Rows are points. Each copy is the shape, with its points in the same order, stretched, turned, moved and blurred by noise. Some copies are also mirrored. Which?

Shape (7 x 3)
[[-1.2  0.1 -2.7]
 [ 2.6  1.4 -2.4]
 [-6.6  6.3  3.3]
 [-2.6  1.8 -1.8]
 [-2.1 -3.2 -2.6]
 [ 1.4 -3.1  2.5]
 [ 3.0  3.2 -1.1]]
Copy 1 (7 x 3)
[[ 1.1 -1.2 -2.3]
 [ 4.8  0.4 -0.2]
 [-3.6  6.7 -8.6]
 [ 0.3 -0.1 -4.0]
 [-1.4 -4.4 -0.2]
 [-1.8  1.2  5.6]
 [ 4.9  2.9 -0.5]]
Copy 1 is: only turned
Copy 2 (7 x 3)
[[ 0.7 -3.4 -1.1]
 [ 3.5 -3.9  0.1]
 [ 2.8  3.3 -7.9]
 [ 1.4 -2.7 -3.2]
 [-1.7 -3.5  0.5]
 [ 0.4  1.5  3.4]
 [ 5.1 -2.3  0.6]]
Copy 2 is: only turned
Copy 3 (7 x 3)
[[ 0.6  1.8 -1.0]
 [ 0.5  2.2  4.3]
 [ 5.1 -7.3 -4.9]
 [ 2.4  0.0 -1.5]
 [-1.2  2.2 -3.9]
 [-4.9 -0.9  0.7]
 [ 0.8  0.7  5.5]]
Copy 3 is: mirrored
Copy 4 (7 x 3)
[[ 0.5  1.6 -2.8]
 [-3.5  0.6 -1.6]
 [ 4.3 10.6  4.5]
 [ 1.4  3.8 -1.7]
 [ 3.0 -0.9 -3.2]
 [ 1.2 -2.0  3.7]
 [-4.2  2.0  0.2]]
Copy 4 is: mirrored

Shape (9 x 4)
[[-2.0 -3.3 -2.8  4.2]
 [-0.4 -0.9  2.5 -0.7]
 [-0.5 -2.6 -2.1 -2.8]
 [-3.4  2.1 -5.9  1.3]
 [ 0.7  2.4 -0.7 -1.3]
 [ 3.6  1.1  4.4 -3.2]
 [-1.4  0.2  2.9  2.9]
 [ 2.1  1.7  2.5 -1.8]
 [-2.7 -0.3  8.1 -5.0]]
Copy 1 (9 x 4)
[[ 4.0 -3.8  0.4 -1.3]
 [-1.4 -1.3  0.5 -1.3]
 [ 1.5 -0.3  4.4 -0.3]
 [ 6.4  3.5 -0.7 -5.1]
 [ 1.0  3.6 -0.5 -1.0]
 [-3.7  1.8  0.5  1.3]
 [-0.3 -1.7 -2.8 -1.9]
 [-1.6  2.1  0.1 -0.2]
 [-7.4 -1.2  2.0 -3.2]]
Copy 1 is: only turned
Copy 2 (9 x 4)
[[ 4.0  5.3 -5.7  0.8]
 [ 1.2 -0.3 -1.8  0.0]
 [-2.1  4.3  0.0  0.4]
 [ 4.3  4.4  0.9  6.6]
 [ 2.4  0.0  2.3  2.5]
 [ 0.5 -2.9  2.7 -1.1]
 [ 5.0 -2.0 -4.7  0.5]
 [ 1.9 -2.0  1.3  0.1]
 [-3.1 -6.1 -3.4  1.6]]
Copy 2 is: only turned
Copy 3 (9 x 4)
[[  7.5   0.9  -4.4   2.9]
 [ -1.9   1.6   1.3   3.9]
 [  1.5   5.9   0.5  -1.6]
 [  2.4  -0.8  -8.0  -5.0]
 [ -2.2  -1.4   0.3  -2.0]
 [ -5.6  -0.2   7.7   2.3]
 [ -0.7  -2.2  -1.6   6.4]
 [ -4.1  -1.4   4.0   1.1]
 [-10.6   5.6   2.6   7.5]]
Copy 3 is: mirrored
